Every row gives one point. To make a cloud, some directions were put in groups of two or more. Within a group, all points are equally far from the middle, so they leave a hole (a ring in 2 directions, a hollow ball in 3). The other directions are filled evenly. Then the cloud was stretched, turned, moved and blurred a little. Count the holes, and give their numbers of directions, smallest first.
(in the rows, 128 means zero)

Cloud (19 x 3):
[[187 132 132]
 [152  89 126]
 [157 158 123]
 [123  99 100]
 [138 133 171]
 [137 146  89]
 [170  84 129]
 [115 143 131]
 [130 144 177]
 [ 94 187 146]
 [150  97  91]
 [166  72 116]
 [121  98 171]
 [158  90 138]
 [133 101  80]
 [130 178 111]
 [109 102 119]
 [126 132  87]
 [157  96  91]]
Holes: 0

Cloud (20 x 3):
[[114 159 185]
 [112 145 104]
 [112 204 137]
 [ 90 107 165]
 [154 103 119]
 [101 118 119]
 [154 148 118]
 [152 113  91]
 [ 90 138 136]
 [ 99 126 174]
 [166 149 128]
 [ 84 128  85]
 [124 196 129]
 [ 87 107 116]
 [117 145 134]
 [140  92  93]
 [ 85 150 124]
 [ 81 114 138]
 [112 160 151]
 [111 191 138]]
Holes: 0

Cloud (32 x 4):
[[121 118 186 120]
 [100 163 131 152]
 [ 79 119 160 158]
 [119  83 144 169]
 [147 111 115  98]
 [ 90 107 112 111]
 [ 87 140  95 164]
 [164 113  94 104]
 [103 119 210 125]
 [ 77 129  79 136]
 [ 72 144 133 104]
 [ 95 169 134 164]
 [ 77 152 110  98]
 [148 103 121 143]
 [ 82 114 121 131]
 [ 97 131 181 138]
 [106 155  78 112]
 [133 132 105 111]
 [ 98 100 125 125]
 [112 122 107 110]
 [128 123 157 170]
 [113 147 151 125]
 [140 126 101  79]
 [ 85 122  59 168]
 [119 103 185 102]
 [ 66 152 134 192]
 [141 116 144 114]
 [ 99 115 163 126]
 [146  82 103 131]
 [143 119 192 111]
 [140 137 162 142]
 [ 92  85 121 142]]
Holes: 0

Cloud (28 x 4):
[[127 104  76 147]
 [176 156 102  97]
 [160 174  78 118]
 [143 157 142 106]
 [165 149 122 167]
 [126  86 120 141]
 [195 129  94 129]
 [108  96 108 124]
 [154 155  69 141]
 [ 73 143 108 178]
 [125 132 164 119]
 [161 122 101 158]
 [171 167 128 112]
 [119 129  91 167]
 [189 124 112 148]
 [110 135 150 121]
 [ 99 153 147 125]
 [153 184 112 155]
 [178 109 107 151]
 [180 166 131 120]
 [162 165 136 108]
 [141 173 127 108]
 [153 180 100 149]
 [156 153 129  97]
 [126  82  84 131]
 [151 107 122  81]
 [142  77 126 144]
 [167 162 118 102]]
Holes: 1 (2)
